Each wall is flat, endless, passes through zero and stands at right angles to its row. A trip goes straight from one point to another. Which walls does it cross, in order?
In the rows, zero is written as 128.

Walls:
(1): [ 68 100  80]
(2): [104 100 107]
(3): [145 183  76]
Trips:
[151 159  89] to [191 172 177] -> none
[230 216  97] to [198  99 244] -> 3
[137 191 142] to [152 120 142] -> 3

Walls:
(1): [202  89 152 175 187 216 157   7 160 104 130]
(2): [156 123 110 128 165 158 128  94  93 125  95]
(3): [154 111 143  79 118 123 140  63  97 211 158]
(4): [142 176 154  86  76 132  86  90 139 181  94]
(5): [108 155 212 116  21  84 157 170 180 117 167]
(6): [119 169  79 114  38 152  77  67 161 140 103]
Trips:
[118  99 152 101  98 118 115 181 138 173 148] to [215 127  67  55 161 125  97 116 130 237 194] -> 6, 5, 2, 1
[162 194 114 120  71 140 149 160 124  70 114] to [236 151  64 124  83 166 107 164 147 159 108] -> 2, 5, 1, 3
[ 85 114 164 124 205 144 174 171 182  62 146] to [116 103 195 102 164 167  66 148 159  57 146] -> none
[146 104 106 152 108 164  80 132  96 166  94] to [120 117 132 164 188 136 139 193 148 195 124] -> 1, 6, 4, 3, 2
[135 156 160 136 147  94 165 163 144 118  88] to [116  95  76 106 103  83 162 122 181 113 149] -> 6
[145 141 140  89  88 189  70  85 118 108 164] to [183 102 103 101 124 163  93 120  48 124 110] -> 5
[108  90 202 197 164 180 174  78 125 212 134] to [ 84 145 154 159 162 158  88 108 171 101  81] -> 4, 3, 6
[106  78 169 107 136 104  44 227 184 139  84] to [102 146 161 120 130 191  54 144 200 127 115] -> 6, 1
[150  50 206 147 125  48  49 183 167 170 190] to [115  80 103 100 177  41 122 109 195 100 112] -> 3, 5

Walls:
(1): [193  57 120  72 148 136 178 131 161 120 152 162 141  56 141 107 167 134
 118 155 118  46 160 121 106 104  54 114 117  88 129  86]
(2): [ 53  66 123 125  38 138 122 100 128 170 124  57  57  95 129 135  80 120
  93 139 102 133 112 114 151 106 100 109 118 169  94 152]
(3): [133 172 174 122 173 102 128 186  54 107 114 176 106 102  66 116 105 139
 110 201 119 121 191 110 101  44 136  99  77 114 148 105]
(4): [140 176 115  49 100 116 170 139  79 119  85 112 142 143 179 174 147 154
 110 127 114  38 118 140 101 127 107 155 113 152  92 127]
(5): [127 115 109 137  72 127 115 158  62 159  65 108 148  80  66 126 131 171
 117 113 122  68 131   7 162 136 194 172  91 139  91  40]
(6): [116  84  21  94  94 108 150 110 150  83 164 134 159 129 112  97 136 183
 152 185 123 122  75  85 106 184  44 150 155 131 148  87]
Trips:
[122 109 106  98 142 120 158 138 113 180 171 138 134 169 140  90 117 135
 117 131 124 131  62 105 110 148  73 152 113 170 159  92] to [123 101 177 120 142 218 210  94 102 135 170 117 136 114 165  69 112  90
 128 167 153 120 146 122 149 130 192 132 103 114 182 181] -> 4, 6, 3
[127 183 165  99 137 100 108 144  88  87 172 143 163 164  64  93 104 135
  26  78 128 157 215 145  52 158 163 156 121  46 192 195] to [ 50 112  97 154 170 150 120 137 100 130 158 140  69  42 140  59 107 157
 129  45 145 185 156 129 116 119 157  60 110 128 209 176] -> 2
[134 148 163 108 156  82 138  74  83 122 101  83  56 163  69 157 101  90
 128  54  97  95 136  47  86  78 127 112  64 126 157 101] to [ 87  88 150 150 159  83 117 131 127 120 101 101 145 146  83 178 100 116
 166 109  85 102 175 109  96 171 148 132  99 123 196 118] -> 4, 2
[147 155 175  98  55 103 118  94 120  80 132  90 154 153  84 112 177 126
 165 145 159 167  72  99 120 129 132 165 127 137  42 117] to [242  96 101  81 150 135 172 146 118  76 170 100 102 113 138 108 152 105
 100  97 133 104 106 138 149 211 184 151 160 139 152 121] -> 2, 1
[142 101 102 124 121 169 157 174 131 132 102 164 115 143 169  57 163 146
 141  87 146 122 132  84 123 126 123  89  99  74  53  83] to [135 119 149  79 156 107 155 172 140  88 180 107 165  87  62 133 134 145
 130 128  97 149  78  87  56  69 198 122 141 123 143 100] -> 3, 4
[156  76 119 133 130 151 153 193 171  66  60 114 188 210 179 201 155  68
 145 133 171 107  78 123 147 137 118 110  46 206 132  86] to [103 106 138 139 110 151  30 208 154  95 151  73 111 119 173 143 173 145
 139 164 134 101  61  90 168  95  93 133 113 132 135 120] -> 2, 4

Walls:
(1): [ 87  68 164  92 153 108  93 154  98 133 124 144 166 109  55 175 179  62
 197 196 140 154 184  49 120 171  89 184 159 189 155 201 136  67 116 109
 159 156 193 135 200 130 170 142 112 123 141 120]
(2): [125 123  87  98 141  95 115 165 119 127 103 141 192  91 163 172 178 132
 163 182 144 165 176 148 128 108 107 186  55 145 117  76 180 172 184 119
 131 107  74  91 136 134 141 133  73 137 176 114]
(3): [120 139 129  96 114 117 127 134  92 130 143 111 122 128 155 172 115  93
 152 136 110 133  52 201  89  94 164 145  77 165 146 160  51  30 133  74
 178 102 106 110 167 141 181 186 148  84 145 117]
(4): [128  77 135 126 170 121 208 161  77  89  91  67 113 151 178  60  92  92
 118 130 109 115 115 143 133  99 136 172 135 120 108 124 108  43  99  85
 140 153 120 150 106 145 107 146 145 166  48  79]
(5): [200 100 139 108 135 185  98 113  84 117  41 126  95 180 119 152  81 115
 113 198 132 138 118 120 173  70 214 126 127 117 123  92 133 139 104 165
 152 126 123 163 160 132 169  96 162 111  64 133]
(6): [143 177 187  95 117 208 121  88 140 124 147 118 125 120 127  99 123  90
 145 122 141 114 137  76  94 150 140 110 120  77 109 148 200 191 173 163
 128 125 204 100  95 110 163  79  80 132 149 171]
(7): [ 73 163 138 147 105 150  88 108  93 135 185 164 121 110  92 102 105 115
 176  86 115 113  47 101  61 121 177 132 135 172 119 122 149 190  69  83
 131 116 124 121 169  78 161 147  29 140 114 152]
Trips:
[ 87  96  94 197 125 124 138 107  69 107 142 145 145  72 202 145 137 178
  59  91 171 157 142 158 166 194 151 125  85 181  63 177 108 128  32  94
 150  78 124 211 127  87 128 167  95  51 138 148] to [112  97 160 145  55 139 110 146  52 118 118  56  93 192 127 140 102 125
 131 177 127 206 211 135  78 175 151 118 141 129 155 139 122 162 119 142
 179  95 118 159 108  94 186 166 124 156  96 102] -> 1, 5, 6
[122 183 156 105 104 147 123 167 135 128 108 138  90 102 116 153 202 116
  78 161  35 122 144  94 149 156 116 135 191  61 162  83 157  97 117 116
 143 128 150 125 149  81 169 138 148 103 125 155] to [121 189  80 101  95 144 115 183 148 138 134  97 136 115 124 116 164  95
 190 129 180  77 143 156 106 104  95 108 111 137 183 190 107 162 172 212
 187 125 151 130 172 155 118 114 146  86 142  67] -> 3, 5, 2
[134  95  88  89 149 177 149 103 192 182 161 110 127 191 188 121 104 137
  90 110 107 117 135  70 126 128 154  90 100  70 146 148 158 187 120 102
  93 144 149  99 129 142  98 125 183 131 102 154] to [175 137  88 169  53  82 148 136 155 143  86 122 136 152 141 136 132 137
 122 148 139 131  93 112 119  89 102 111 119 135 159 133 120 154  96 103
 135 163 131 165 117 148 137 162 161  96  99  90] -> 4, 6, 3
[168 168 107  53 172 142 104 101 122  70  83 154 109 199 101 147 127 158
 125 146 157 106 123 134 136 111 149 169 108 145 147 150 151 124 134 128
 139 136 157  35 188  75 187 101 121 141 149  81] to [135 128  93  76 125 183 114 165 159 130 183 150 158 147 166 153 127 132
 198  84 133 122 155 134  92 202 177  98  95 140 106  86 135  54 137 132
 122 159 172 162 120  81 128 168 101 119 130 116] -> 5
[182  84 136 156 147 106 100  83 115 154 147 141 114 108 114  85 136 157
 175 159 176 105 124 137  97  90 169 110 184 148 175 139  74 101 113  99
 123  94 100 115 122 122 156  55 111 155 125  91] to [ 94 170 119  56 126  96 130 108  38 116 102 100  61 116 122 182 144 101
 154 129 163  79 129  99 174  81  53 111 104 104  82 127 154  94  85 121
  84 129 117 134 144 155 102 143 155  73 113  82] -> 7, 2

Walls:
(1): [140 137 126 103  55 109 182 140 143 102  40  97 141 162  73 123 144  89
 227 148 221 152 127 177 137 122 125 100 103 112 166 111  75 161 164 196
 144 128 203 161 167 184 132 155 197 128 165  80]
(2): [110 117 113  35  68 108 113 137 136 147  98 138  94 126 152 113  56 141
  89 134  67 115 118  99 108 169 147 135 173 190 138 183 104 111 123 112
 147 151 124 172 110 125 103 102  86 119 178 120]
(3): [143 118 190 100  77 144 156  37 176 148 126 101 147 141 124 140  92 122
 169  44 147 105  96 126 146 105 121 148 137 148 200 160 189 173  90  81
 173 106  75  95 179  93 174 182 177 107 108  99]
(4): [143 107 172 101 103 138 139 168 117 168  84 123  82 194  35 151 130 155
 164 183 120 218 118  61 156 198 181 125 123 149  79 162  67 131 119  99
 221 119 153 117 137 179 120 140 155 129  85 116]
(5): [ 61 125  68 113 127  93 167 163 156  91 137 160 148 128 115 114 103  95
 215 149 130 138 153 110 130 159  89 161 146 125 156 214 108 174 204 111
 198 142 132 133 180 110  92 107 126 155 144  62]
(6): [105 135 181 111  97 142 169 105 169 149 135  91  79 112 151 167 113 178
  47 118 169 138 186 196 131 111 152 151 147 115 113 135 138  99  96 128
  76  90 183 106  86 186 118 149 121 131 114 122]
(7): [ 60 134 191 133 137  47 168 166 166 129 200  43 138 163  98  50 114 130
  71 128 155 125 141 159  56 189  75 149 204  89 123 109 141  94  82 129
 154 173 120 142 123  70 191 114  97 133 120 115]
(8): [165 135 107  58 132 120 175  90 148 123  78 174 136 136 133 132 131 107
 112 111 125 170  86 135 121 141 116 152 143 196 177 120 185 182 166  82
 128 181 186 137 162 156 187 216 139 110  74 124]
Trips:
[ 80 169  86 194  67 105 144 110  79  74 161 108 160  97  89 128  42 198
 160 120 107 114 136 127 151 102 141 148  56 136  69 113 137 156 123 176
 143  47  88 139  91 105 163 156 135 128 132 154] to [151 132 140 118 156 171 166 162 128 162 110 130 159 187 100 121 150 148
 165 168 197 114  73 159 159 102 164 146 155  79 117 173 179  71 159 175
 114 117 157  18 159 131  42 128  99 148 189 121] -> 1, 5, 6, 3, 4
[127 142 107 187 165 102 137  80 131 234 158  77  90  74 135  17  98 162
 126  85 157 115 124 171 164  99 151 164  97 165  49  93 140 139 145 133
 121 179  60  79 100 154 180 128 184 116 146 115] to [ 71  74  74 135 161 126 120 201 163  48 130 157 164 128  56 113 116 153
  66 107 142 174 129 147 137 123 170 145 159 184 101 108 148  98 101  98
  67 182 115  95 163 100 230 200  64 103  55 120] -> 8, 3
[142 151  68 163 120 125 129 104 147 160 137 162 102 114  97 109 143 113
 188 192 101 170 143 143 135  92 102 122 109 163 104 183 119 157 118  89
 133 109 188 143 204 176 187 185 168  97 100 107] to [ 85 139  99 137  61 177  40 155 166 119 119  87 171 110 119 156 104 127
 184 119 150 211  63 124  87  50  62 199 164 162 147 185 105 128 147 114
 115 125 145 141 103  58  91 184 127  92 135 109] -> 2, 4
[161 104 136 145 147 123 136 156  92 104 178 196 155 163 100 215 149 138
  51 152 139  94 119 115 129  83 109  87  70 208 114  23 122 180 161  70
  82 104 142 140 155 100 198  91 133 159 115 136] to [131 171 128  70 127 107 140 118 147 134 114 136 132 135 108 130 145 110
 192 154 186 155  90  78 110  71 140 123 182 158 114 136 111 157 160 169
 131 139 125 105  54 127 100 138 105 140 191 109] -> 1, 4, 5, 2
[113 153 155  91  81 118 147  69 135 150 140 136  81 116  80 138 201  87
 178 137 157 135 116 161  68 160 101  69 120 137 131 162  98 190 133 140
 125  94 110 153 146 148 187 169 156  90 146 161] to [104 111 154 172 142 114 127 112 104 109 148 160 151 109  61 126 157 112
 197 146 107  53 191 143 160 100 191 122 170 123  93 171 191 109  80  87
  97 196 192 107 103 116 162 141  82 114 135 149] -> 6, 5, 4, 1, 8, 3
[ 90  39 131 103 132 100 114 120 108 135  67 128 185 100  74 111 196 119
 143 136 153 156 112  51 139 190  66 102 132  87 127 134 156  97 116 151
 144 151 122 125 135 177 207 207 121 162 158 144] to [ 44 110 177 142 144  86  80  72 114  43 149 137  92  87 152 127  68  90
 143 161  98  74 125  81 186 136  88 107  69 143 190 148 145  77 139 190
  90 147 111 140 157  74 138  72 120 172 120  64] -> 4, 8, 2, 1

Walls:
(1): [160 154 152 159 130 116 148 167 114 122 120 118 180 136 100 147 158 106
 145 135  89  66 126 166 124 173 101 123 112 132 109 193 161 100  68 138
 114 123 114 135 192 137 116 152 140 144 139 113]
(2): [175 106 111 139 128  86 139 173 122 102 140 122 146 134 116 128 182 135
  90 146 177 109 126 114 127 153  99 134 133 150 146 150 146 165 113 126
  98 114 117 183 123 117 126 168 128 106 141 131]
(3): [207 151  92 139 180 103 122 132 144 175 113 140 152 104 106 124 109 131
 116 137 145 114 146 123 110 215 158 167 125 134 122 123 114 131 138 118
 209 120 138 158 151 133 120  13 121 192 128  85]
(4): [189 135 131 145 122 123 136 138  97 171 141 148  66 104  76 133 141 173
  88 124 147 138 172 131 110 162 125 126 146 123 115  73 160 130 122 119
  92 112  84 140 166 147 158 170 133 154 130 101]
(5): [108  70 153 118 144  80 119 131 140 153  83 129 106 105 128 148  92 150
 147 127 112 156 192  87 111 173 123 119  95 139 110 141 127 154 169 104
 162 159 211 147 178 109 147 131 125 103 138 107]
(6): [156 120 116  82  90 138 147 132  62 111 142 149 114 122 107 129 100 160
 116 120 121 147 145 130 143 125 168 150 118  98 122  85 131 198 169  78
 102 126  91 125 158 183 113 107  66 125 188 115]
(7): [107 125 153 166 150 118  62 102  64 100 118 142 132 131 102 136 169  78
 153 146  88 109 177 105 127 130 154 112 143 138 132  89 180  84 126 126
 127  77 154 153 124 147 139 137 118  98 182 115]
(8): [155 140 141 150 107 117 184 111 161 154 114  95 131 134 120 150 137 147
 165 146 183 179 127 125 146 157 102 121 117 102 147 124 147 108 116 145
 132 126 161 143 110 127  87 153 175 129 146 140]
Trips:
[159 131 114 176 151  93  99 121 115 151 165 100 140 119 126  94 102   7
 126 114 131 136  87 110 133 145 152 105 157 133 146 105 134 106 155 147
 116 169  67 158 109 174 143 149 145 143  62  76] to [202 110 133 136 123 118 158 232 117  75 115 106 116 180 136 118 129 134
 147 186 146 132  54 125  91  87 132  83 163 181 152  97 170 119 141 105
 107 163  95 117 138 190 121 119 105  97 153 106] -> 6, 3, 7
[112 155 115 148 137 136  98 145  82 133 131 107 112 131  72  95 188 149
 126 161 106 154 140 118 141 149 142  97  85 113  90 115 135 131 111 131
 102 132 164 164 172 116 167 121 129 156 159  98] to [ 90  97 114 115 138 193 101 112  99 124 158 160 129 161 117  93 163 128
 165 116  82 117 178 116 151 137 112 130 127 172 155 110  60  94 177 129
 156 137  95  73 133 116  73 104 104 104 132 148] -> 2, 1, 3, 4, 5
[137 141 113 145 130 119 107  82 105 157 132  88 102 145 153 208  95 136
 166 103 162 107 139 137 150 156 126 120 165 122 139 113 106 168 102 111
 161 161 145 161 185  81 193 165  99 173 157 140] to [131 172 121 128 138 119  97 166 141 135 145 140 146 108  93 103 153 146
 115 154 119 130 133 122 101 126 132 180 114 110 143 125 104 116 116 114
 104 116 102 168  70 131 157 128 133 106  71 161] -> 2, 6, 1, 8, 5
[ 98 104 146 148 100 188 115 152 145  89  96  71 100  95  75 141  63 148
 189 105  99 145 128 115 111 186 109  70 101  60 164 200 107 140  88  73
 163 106 110 128 102 133 130 128  91  88 164  89] to [ 89  85 117 123 137 127 157 144 159  83 101 204 162 120 157  88 109 146
 132 120 160 169 115 109 127  65 140 165  46  87 154  89 137 142 130 110
 125 173 127 141 122 151 126 127 159 122  88  98] -> 7, 1
[152 100  85  54 146 122 124  91  75 115 142 122 175  83  96 141 118 148
 109 126 116 104 144 122  87 165 162  95 104 196 157  84 140 135 168 159
 107  87 167 153  96  86 140 161 142  52 121 156] to [119 140 196 114 125 177 112 120 141 113  98 186 135 122 137 152 116  77
 128 136 130 125 128  97 110 138 107 106 117 128 165 133 150 133  73  82
 116 136 121  98 158 121 137 168 171  96 119 131] -> 6, 1, 4, 2, 8
